Every row gives one point. Any point is a mix of the corners, with weights that add up to 1. It lies inside the corners' shape when no weight is negative. Say inside or outside, and name the corners with a negative weight.

Corners:
(1): 74; 0
(2): -37; -83
(3): -33; 19
Points:
-11; 11 => inside
12; -43 => inside
8; -66 => outside (3)
37; 13 => outside (2)
-8; 39 => outside (2)
28; 24 => outside (2)
-16; -57 => inside

Corners:
(1): -5; -25; -109; 40; -72; -18; 10; -20; -92
(2): 0; -45; 46; -18; 47; -38; -70; 115; 23
(3): 41; 61; -85; -44; 69; -88; 15; 13; 46
(4): 50; 57; -2; -56; -22; -11; 35; 37; -69
(5): -49; 31; -28; 75; -23; -12; -17; -32; 8
(6): -67; -2; 27; 40; -3; -19; -12; -42; -83
(7): 44; 9; 45; 19; 9; 33; -104; -3; -10
(8): 63; -46; 10; -26; 2; -14; 3; 48; 47
(9): -8; 16; -11; 39; 69; 19; -5; 12; 33
(10): -30; -20; -71; -54; -7; -6; 27; 23; 17
Points:
1; -14; -41; -4; -2; -34; -24; 8; 6 => outside (4, 9)
31; -6; 11; -27; 18; -8; -22; 34; -23 => outside (5)
13; -18; 4; -1; 5; -15; -5; 17; 1 => inside
-21; -13; 9; 19; -24; 12; -21; 0; -43 => outside (3)
57; 13; 27; -78; 69; -1; 24; 33; 20 => outside (1, 2, 5)
-2; -49; -37; 22; 11; -6; -45; 3; 3 => outside (4, 5)

Corners:
(1): 14; 74; 3; 82; 40; 49; -47; -43; -43; -70; 7; 11; 33; -22; 9; -49; 37; -14; -7; -28
(2): 12; 14; -26; -59; -30; -65; 22; 1; 34; -30; -9; -34; 45; 23; -13; 8; 81; -18; -29; 6
(3): -62; -54; -40; 8; -66; 0; 61; 54; 46; -83; -18; 71; 24; 79; -18; -32; 11; -14; 36; 54
(4): 32; -27; 10; -7; -90; 59; 5; 37; 39; 22; 39; -1; -29; 72; -4; 10; -53; -23; 45; -3
(5): -36; -56; -16; -50; -29; 56; 47; 44; -49; 19; 15; 88; 35; 82; 48; 15; 28; 105; 29; -44
(6): -64; 56; -5; -39; -70; -48; -32; -56; 0; -57; -40; -18; -70; -49; -34; 34; 24; 12; -2; -55
(7): -43; -15; 58; 39; -10; 39; -25; 71; 13; 35; -40; 78; -42; -38; 53; 70; -31; -16; -58; 48
(8): -60; 66; -45; 20; -66; 21; -33; 55; -39; 22; 4; -39; -28; -20; -68; 57; 10; 40; -58; 82
(9): 34; 49; -63; 63; 14; 0; 27; 18; 34; 30; 48; 73; -4; -58; -2; 26; -50; 33; -25; -32
(10): 50; -39; -11; -60; 11; -18; -71; 42; 78; 43; -7; 92; -45; 54; -2; -42; -36; 72; -45; 73
(11): 33; -15; -4; -49; 1; 41; 4; -61; -26; -57; 20; 11; 10; -31; -49; 75; 52; 50; 26; -3
(12): -88; 29; -8; 50; -28; 61; 75; 7; 6; 35; 8; -33; -46; 40; -8; 76; 15; 54; -42; 62
(13): -26; 66; -81; 33; -32; 9; -13; -35; -18; 58; -56; -45; -22; -31; -27; 68; 42; -50; -35; 54
(14): -26; -38; -10; 50; 32; -53; -44; 13; -7; 15; 15; -6; -33; -56; -19; -25; 71; -25; 6; 37
(15): -74; -38; 29; -45; -28; 45; 9; 5; 90; 29; -22; 46; 64; -21; 0; -12; 66; -11; -9; 39
(16): -39; -56; -26; 61; -47; -48; 40; -67; 26; 36; 51; -39; 28; -50; 29; -39; -54; 17; -73; 70
(17): -69; -47; -51; 57; 41; 58; 0; 62; 36; -11; 10; 60; 68; 51; 49; 43; -18; -29; -35; -50
(18): -54; -42; 34; -25; 8; 21; 73; -44; -51; -66; -37; -35; 67; 26; -69; -61; 38; -3; 32; -43
(19): 18; 66; 23; 2; -77; -68; -64; -49; -40; 44; -63; -43; 71; 71; -42; 26; 45; 102; 48; -35
(20): 38; 22; -33; 0; -43; -1; -37; 8; 42; 6; -57; -67; -61; -73; 22; 32; -22; 85; -49; 52
(21): -79; 3; 22; -15; 19; -41; 18; -44; -5; 16; 17; -29; 49; -36; 64; 22; -54; 38; 43; -10
Points:
-21; -13; -11; -3; -26; 15; 10; -3; 12; -13; 0; 10; 13; 5; -12; 15; 13; 13; -1; 15 => inside
-8; -2; -17; -12; -60; 14; -14; 30; 15; 35; -15; 0; -29; 15; -33; 45; 12; 34; -32; 30 => outside (1, 3, 21)
-14; 2; -4; 7; -7; 20; 8; -14; -8; -22; -2; 5; 20; 1; -15; 3; 17; 13; 2; -7 => inside
-12; 12; -1; -54; -49; -5; 22; 17; 25; 12; -34; 7; -41; 15; -29; 54; 32; 51; 29; 14 => outside (1, 8, 16, 17)
-27; -6; -15; 13; -15; 11; 8; 15; 8; 1; -5; 27; 8; 4; 3; 17; 5; 15; -10; 6 => inside
-29; -2; -21; 12; -23; 9; 3; 21; 11; 17; -4; 23; 6; 16; 11; 7; -1; 20; -13; 6 => outside (11)
-34; 15; -20; 25; -33; 3; 2; -6; 3; 19; 28; 14; 16; 1; 8; 41; 5; 3; -1; 11 => outside (10, 18, 20)
-16; 5; -26; -5; -25; 1; 5; -14; 7; -3; -4; -9; 8; 5; -13; 13; 21; 32; -1; 10 => outside (7)
0; 40; -20; 41; -49; -30; 2; 10; -24; 7; -12; -24; -51; 3; -23; -12; 4; 34; -20; 39 => outside (11, 15, 17, 21)

Corners:
(1): -21; -57; 14; 18; -22; 46; -45; -30; 37; 61; -45; -63; -57; 78; 14; -9; 26; -28; -28; 2
(2): 45; -4; -10; -7; -59; 85; -40; 32; 55; -45; 12; -11; 14; 58; 16; 6; 56; -15; -2; 0
(3): 57; 81; 9; 24; 24; 95; 8; 88; 10; -35; 24; 6; 32; -51; -74; -59; 21; 46; 11; 2
(4): -54; 77; -35; 49; 11; -14; -56; 49; -18; -26; 52; -45; 38; 28; -56; 16; -45; -40; 31; -11
(5): -26; 68; -43; -1; 56; 22; 55; -32; -14; -60; 29; -33; -30; -2; -66; 22; 35; 7; -8; 6
(6): -64; 72; 14; -5; 12; 35; 34; 6; 38; -14; -47; 36; 12; -26; 8; -21; 60; -73; -9; -26
(7): -4; 31; -18; -43; -26; -34; 33; 66; -43; -40; 24; 5; -24; 53; -30; -46; 6; 10; -3; -50
(8): -41; 12; -82; -26; 31; 32; 24; -28; 87; -2; -93; 11; 24; -25; -8; -18; -15; 10; 44; 67
(9): -32; -50; -3; 49; 18; -38; -33; 0; 80; -36; 5; -69; 22; 73; 67; -43; 25; 17; -68; 36
(10): 57; -43; 29; -40; 4; -9; 20; -43; 65; -15; 37; -65; -19; -22; 48; -59; 26; -15; -12; 72
(11): 46; 1; -42; 35; 70; 91; 62; 31; 68; -20; -46; 40; 15; 15; -14; -22; 3; -19; -12; -14
(12): -4; -42; -64; 40; 47; 80; -61; -5; 22; 29; -66; -66; 24; 23; 70; -1; -6; 40; -23; -50
(13): 47; -17; -81; -24; 9; 39; -74; 44; -48; -17; 28; 8; -45; 15; -17; -20; 51; -45; -77; -44
(14): 66; 28; -72; -26; 67; -27; 47; 14; -24; -2; 6; -19; -49; -32; 28; 44; 3; 38; -74; 47
(15): 39; 87; 31; -20; 27; -34; -35; -49; -6; -20; -72; -18; 43; -8; -42; -4; 35; -55; -2; -23
(16): 29; 30; -83; 25; 80; 7; -55; 19; 3; -6; -3; -24; -57; 35; 46; -38; 39; 14; -57; -37
(17): -5; -42; -80; 57; -25; 1; 8; -52; 39; 27; 24; 52; -24; 43; -46; 9; -28; 2; 42; 41
(18): -37; -7; -34; -62; 0; 8; 25; 18; 29; 65; 0; 12; -14; -7; -46; 16; 62; -36; 36; -28
(19): 65; 22; -75; -46; 21; 12; 54; -50; -15; -46; 36; -56; 50; 71; 45; -3; -9; 10; -47; 76
(20): 11; 3; 6; -64; 70; 23; 48; -33; -3; -45; 19; 37; -4; 70; 19; 37; 40; -44; -21; 56
(21): -31; 76; 54; -55; 18; -9; -76; -30; 67; 35; -54; -82; -19; -23; -32; -42; -52; 43; -52; -42
Points:
34; -20; -63; 9; 14; 21; -6; 6; 14; -14; 11; -19; -17; 32; 1; -15; 22; 16; -21; 10 => outside (4, 6, 20, 21)
9; 9; -22; -4; 18; 24; -14; 7; 32; -3; -21; -13; 8; 17; 14; -17; 16; -10; -17; 4 => outside (5)
-5; 45; -15; -26; 28; 8; 67; 33; 26; -48; 32; -15; 3; 24; -9; -8; 40; -17; -1; 45 => outside (12, 13, 15, 17, 21)
80; -33; -8; 27; 33; 5; -6; 18; -8; -4; 6; -23; 16; 46; 2; -25; -55; 22; -50; 13 => outside (2, 5, 6, 8, 16, 18)
16; 8; -34; -9; 22; 23; -19; 7; 14; -8; -4; -12; -13; 15; -6; -15; 17; -11; -31; -8 => inside

Corners:
(1): -15; -20; -9; -13; 25; 4; 9; -1; 1; -16; 1; 12; 14; -48; 2; -3; 34; -26; -24; 19
(2): 4; 11; -12; -15; 4; 11; 18; 6; -12; -4; 3; -12; -7; 7; 16; -12; 6; -25; -7; -21
(3): 37; 9; 9; 7; -22; -4; 10; -10; 22; 18; -10; 11; 8; -57; 20; 15; 10; -14; -23; 20
(4): 27; 5; -3; 25; -19; -6; 15; -10; 5; -8; -24; -31; 12; 31; 11; 11; 13; -21; -19; 20
(5): 3; 5; 2; -2; 21; 7; -2; -16; -15; 39; 2; 14; 19; 3; 7; 17; 4; -36; 34; -3
(6): 2; -5; 1; 9; 3; -12; -9; 4; 24; -20; -9; 5; 13; 19; -13; -54; -6; -12; 22; 9
(7): -21; 0; 6; -2; -9; -1; 24; -24; -13; 3; 12; 4; 19; -9; 4; -18; 19; 17; 40; 12
(8): -12; -14; -3; 10; -5; 13; 29; -4; -13; -32; -12; -22; 11; -9; -75; -12; -3; 24; 56; 7
(9): -29; -27; 22; 3; 15; -6; -9; 2; -3; -26; 41; 5; -56; -48; -56; 15; 24; -24; -17; 15
(10): 44; -6; 0; 23; -16; -121; 3; -9; -18; 31; 14; -24; 30; 1; 32; -57; 34; -21; 9; -33
(11): 31; -25; -28; -32; -34; 10; 13; 2; 0; 9; -7; -12; -2; -23; -5; -5; 30; -34; 16; 0
(12): -1; -24; -1; 3; -4; 6; -75; 10; 25; -11; -7; -7; -13; 0; -4; 3; 5; -27; -16; -4
(13): 24; -15; 35; -10; -12; 12; 7; -6; -8; -19; -8; -1; 30; -11; 24; 5; 5; -30; -5; 8
(14): -3; -14; 8; 2; -12; 15; 5; -10; -4; -27; -5; 15; -41; -8; 9; 21; -4; -27; 10; 3
(15): -2; 13; -29; -70; 41; 22; 8; -10; -8; -22; -19; -20; 14; 8; 22; 5; -4; -15; 12; 12
(16): -2; 2; -3; 22; 0; -46; 13; 44; 2; -22; 0; 0; 0; -5; 8; -12; -1; -4; -18; 16
(17): -10; -1; -15; 6; -4; 17; 29; -1; 18; -36; -14; -4; 14; 17; -4; 19; -68; 23; -17; 9
(18): 23; 11; -14; 11; -5; 13; -35; -8; -11; -15; 36; 26; 1; 27; 0; -6; 13; -40; -8; 2
(19): -7; 12; 8; 0; -9; 13; -30; -28; -27; 2; -22; 10; -9; 22; -16; 12; -11; -41; -18; 7
(20): 29; 1; -4; -11; 25; 11; 15; -3; -9; 1; 2; 8; 3; 12; 11; -28; 4; -2; -10; 11
(21): -14; 10; 20; 16; -6; -14; 18; -8; -3; -18; -9; 10; 6; 18; -24; 18; 16; 5; 14; -11
Points:
0; 5; -2; 6; 6; -12; 14; -9; -12; -7; 3; -1; 2; 2; -6; 3; 4; -9; 0; 5 => outside (6, 11, 12, 13)
7; -12; 3; 21; -11; -28; 13; 4; 11; -3; -1; -4; 1; -18; -11; -9; 12; -2; 5; 6 => outside (2, 13, 15, 18, 19)
7; -5; -1; -3; -2; -1; 4; -8; -4; -7; -1; -2; 5; -6; -4; -5; 9; -16; 5; 2 => outside (16)
6; -2; -4; -1; 0; -14; 9; -4; -4; -3; -4; -8; 3; -1; 0; -8; 7; -13; 4; 0 => outside (13, 18)
3; -2; -2; -4; 1; 5; 9; 1; -2; -12; 3; 3; -6; -6; -1; 3; 8; -20; -8; 11 => outside (8, 10, 12)
-6; 0; -1; 9; 4; -17; 12; 8; 15; -16; -17; -13; 29; 3; 3; -10; -10; 9; 9; 5 => outside (9, 11, 14, 18, 19, 20)
6; 1; -11; 2; -3; -10; 16; -6; -7; -10; -3; -3; 9; 14; -1; -13; -2; -9; 12; 0 => outside (3, 9, 12, 13)
4; 4; 8; 19; -4; -12; 16; -7; -7; -9; 0; 1; 8; 7; -6; -5; 4; -7; 3; 5 => outside (11, 12, 15)
2; -6; 7; 0; 4; 3; 4; -14; 3; -12; -14; -4; 7; -3; -5; 10; -10; -11; -2; 8 => outside (2, 7, 11, 16, 18)

Corners:
(1): 23; -31; 0; 11; 5; 0; -46; -57; 14; -1; 26; -25; 12; 16; 15; -6; 68; 20; -14; 8
(2): -1; -20; 27; -17; -19; -26; 9; -5; -19; 2; -55; 24; -29; 5; -17; 1; 12; 12; -8; 24
(3): 8; -31; 20; -95; -9; -14; 5; 7; -4; -7; -2; -120; 11; 43; -27; 17; 6; 13; 49; -8
(4): -26; 11; -26; 6; -37; 72; -51; 4; 14; -21; 32; 23; 5; -58; 25; -17; -7; 36; -2; 7
(5): -12; 1; -61; 7; -20; 30; 2; -16; 16; 10; -10; 21; 9; -15; 24; -19; -8; 15; -1; -9
(6): 4; 10; -5; 5; 7; -10; -39; -12; -19; -35; 3; 47; 6; 18; 99; -10; -5; 20; -10; 27
(7): 7; 1; -54; -14; -28; 13; -19; 6; -31; -8; -6; 30; -7; 6; 0; 32; -3; 21; 121; -1
(8): -52; 97; 28; 19; 12; -11; 13; 6; 12; -18; 20; 26; 9; -6; -4; -12; -19; 0; -29; -8
(9): -13; 10; 15; 26; 38; 7; -15; 23; -11; 4; 10; 43; 10; 25; -11; 15; -20; 30; -21; 22
(10): 0; -29; 26; 10; -14; -34; -3; 19; -43; -10; -46; 24; -43; -23; -17; -19; -8; 24; -7; -35
(11): -63; 75; -54; 7; -7; 88; -31; 7; -7; -6; 1; 16; 7; 12; 24; -27; -19; 22; 37; 10
(12): 7; -7; 4; 4; -21; 10; 11; 0; -19; -3; 5; -42; 34; -19; 16; 52; 66; -42; 10; 31
(13): -16; 38; 1; 5; 26; -17; -21; 21; -14; -18; -18; 37; 9; -7; -14; -36; 4; 0; -4; 29
(14): -63; 7; 21; 24; 16; -17; 2; 10; 1; 10; 7; 39; 4; -18; 19; -20; 12; 17; -17; 12
(15): 15; -34; 4; 4; 12; -8; 10; 26; 15; -52; 18; -4; -7; 28; 52; 41; 51; 31; 14; 27
(16): 32; -28; 13; 21; -48; -20; -86; 15; -4; 15; -1; 0; 5; 21; 8; -3; 22; -39; -17; 9
(17): 34; 8; -13; -2; -46; 33; -53; 7; -3; 35; -71; -21; -18; -36; 20; -22; 3; 0; 55; -7
(18): -25; 5; 16; 13; 25; -10; 1; 1; -4; 0; 24; -1; -63; 0; -11; -20; -18; 7; -19; 29
(19): 34; -30; 15; -34; 5; 6; 8; 4; -11; -4; 14; 29; 23; 25; -6; -24; 18; -10; 43; 14
(20): -6; -31; 18; 13; 15; -19; 8; -10; 5; -64; 10; -12; 20; 24; 33; -12; -17; 16; 15; 14
(21): -8; -23; 13; -21; 6; -14; -33; 6; -3; -18; -29; -17; -3; -15; -12; 0; 20; -47; 18; -19
Points:
-10; 6; 2; 3; 1; 4; -15; 1; 2; -10; 5; 9; 7; 5; 14; -3; 8; 7; 5; 15 => outside (10)
10; -4; 14; 12; 3; -12; -13; 5; -17; -25; -8; 12; -2; 15; 15; 6; 11; -2; 16; 16 => outside (3, 4, 5, 14)
-5; -9; 4; -6; -1; -3; -22; 4; -3; -11; -13; -3; -2; -5; 4; -3; 14; -12; 12; -1 => inside
0; -4; -2; -2; -8; 9; -19; 6; -4; -8; -5; 4; -4; -4; 11; -4; 8; 12; 15; 7 => inside
-1; -11; 18; -4; 17; -28; 4; -1; -12; -9; -14; 11; -17; 11; -4; -11; 1; 20; 3; -1 => outside (4, 11, 12, 16)

Corners:
(1): -50; 15; -36; 51; -11; -20; 7; 18; -9; 18; -19; -6; -40; -50; 35; 32; 9; 26; 46; -19
(2): -28; -45; -6; 5; 46; -20; 4; -30; -3; 8; -6; -12; -59; -14; 24; 5; 4; 5; 10; -5
(3): -14; -9; -12; 54; -10; -30; 38; -38; -31; 47; -9; 12; -34; -16; 25; 18; 63; -27; -25; -33
(4): -32; -5; 37; -3; -4; -15; 0; -58; 10; -31; -16; -8; 2; 4; 56; -9; -24; -22; -2; 2
(5): 20; 36; -19; 41; 3; -47; 43; -25; 14; 18; 8; -26; -47; -41; 11; 20; 19; -4; -29; -8
(6): 28; -14; 82; 24; 15; 0; 11; -5; -26; -26; -12; 20; -26; -28; 13; -41; -2; 9; 58; 17
(7): 11; 18; -19; 21; -58; 4; -55; 17; -29; 28; 20; 12; 2; 10; -11; 19; -23; 46; -38; -8
(8): -44; 10; -13; 47; 38; -25; -24; -16; -17; 40; 14; -21; -40; 43; 68; 23; 23; -40; 18; 0
(9): 13; -23; 23; 0; -11; 13; -9; 1; -42; -77; -7; 22; 88; 31; -8; -17; -61; -48; -10; 42
(10): -24; 26; -2; -16; -41; -1; -14; 14; -49; 20; 27; 26; -38; -9; -26; 28; -27; 9; -16; 18
(11): -7; -7; 2; 46; 10; -5; -1; -42; -17; -33; -12; -55; -58; 15; 11; -7; 45; -14; 48; 17
(12): 36; 43; -17; -31; -20; 20; 5; 1; -46; -1; 12; 47; -36; 22; 1; 30; 26; 18; -33; -4
(13): -64; 23; -14; 57; -12; -42; 13; 21; -38; 2; 56; -14; -18; -8; 24; 44; 37; 55; -15; -35
(14): 20; -26; 33; -72; -39; 45; -9; 27; -26; -35; -41; -9; 53; 28; -2; -78; -45; 2; 1; 24
(15): 0; 35; 33; -19; -1; 15; -10; -1; 6; -23; -52; 10; 53; -3; -22; -67; 7; 27; 6; 78
(16): -12; 36; -11; -29; -65; 57; -23; 39; -6; 17; 84; 59; 50; -31; -17; 15; -12; 28; -38; -6
(17): 11; -5; 31; -50; -36; -3; -35; 6; -22; -45; 16; 27; 65; -14; 2; -65; -14; -13; 10; 13
(18): 14; -41; 41; -21; -59; -4; -8; 30; 23; -43; -48; 28; 48; 11; 2; -42; -33; -32; -22; 62
(19): -41; 19; -4; 50; 10; -44; 23; 6; -21; 40; 22; -50; -19; -62; 6; 121; 85; 15; 10; -15
(20): -12; -10; 55; 19; 24; 8; -23; -10; 28; -36; -40; 1; -22; -30; -10; -34; -4; -10; 2; -12
(21): 33; 6; 8; -49; -47; 64; -61; 42; -57; -37; 36; 34; 53; -1; 2; -30; -35; -19; -66; 50
Points:
-2; 0; 20; -5; -13; -2; -8; 8; 4; -23; -12; 15; 17; -5; 13; -27; -23; 9; 2; 10 => outside (3, 10, 11, 19, 21)
-2; -3; 17; -2; -7; 1; -14; 1; -17; -19; -6; -1; 4; -2; 9; -14; -7; -4; 0; 15 => outside (3, 16)
-20; 1; -4; 17; -5; -10; 0; -2; -13; 1; -4; -1; -20; -18; 18; 8; 3; 6; 7; -1 => inside
-4; 3; 18; 5; -21; -3; -4; 0; -11; -7; -5; 8; -6; -16; 4; -9; 3; 11; -4; 7 => outside (8, 9)
-11; 8; 21; 13; -13; -10; 15; 12; -6; 1; -13; -12; -11; -28; 0; -20; 12; 4; 27; 7 => outside (2, 4, 7, 9, 12, 21)
